Each row of a before or after table is a point. The points were changed in one or more steps. Then noise was added and the rows were shuffled. The steps act on how far a point lies along the listed directions, d1 being the first. Name the steps. A step turns or swaps two directions, mirrors them in a line or flattens them onto one, adds a multiple of one to another, or multiplies one. Angles are multiples of 10 degrees, from the lower direction toward the higher: turns from -170 to 170, lines from 10 to 170 but not 90. Use the fewest steps. Two steps may share a direction if one is a turn and the other turns, adds or multiplies; they go together, in the order done. Otherwise the lowest direction goes first.

Directions:
(1): [-47  -3   7]
(2): [ -5 -19 -43]
(3): [  5 -43  18]
Before (11 x 3):
[[ 12  -1 -55]
 [ 25 -22 -77]
 [ 27  -7   3]
 [ -2 -22 -13]
 [ 63  -1 -58]
 [-38 -11  14]
 [-31   5  -4]
 [ 13  -9   2]
 [ -6  14  29]
 [ -3 -13   6]
 [ 11  -9 -29]]
After (11 x 3):
[[ 12  10  29]
 [  1   7 -25]
 [-78 -25 -34]
 [-20 -12 -23]
 [-24  13   2]
 [ 28 -16  -2]
 [  6  12  -3]
 [-26 -35 -32]
 [-43 -32 -65]
 [ -8  11  -5]
 [ 40   8  -2]]
Steps: turn d1 and d3 by 170 degrees

Directions:
(1): [  4 -11 -28  14 -38 -43]
(2): [ 29  -1 -28  27 -15  43]
Before:
[[ 37 -14 -83  55 -70 -17]
 [  6 -20 -11   4   1  12]
 [ 16   3 -34  28 -30 -21]
 [ -9 -18 -34   1 -26 -53]
 [  8  -9  19 -15   8   9]
 [ -4   0 -12  13  -9 -25]
 [  3  11  -7  -5 -19 -30]
 [-39  -2  -1   0 -34 -80]
 [ -4   1 -20  27  12  11]]
After:
[[-15   6  14  -4  19 -14]
 [  2 -17   0  -3  12  17]
 [ 19 -14  -5   1 -16  -1]
 [-55   7  34 -23   3 -65]
 [ -8  17  16 -21   6 -20]
 [-14  19  32 -17  41   7]
 [ -9   4  -8  19  25  17]
 [-31  24  63 -43  85  44]
 [-35  -4  21 -36  33 -30]]
Steps: mirror d1 and d2 in the line at 120 degrees
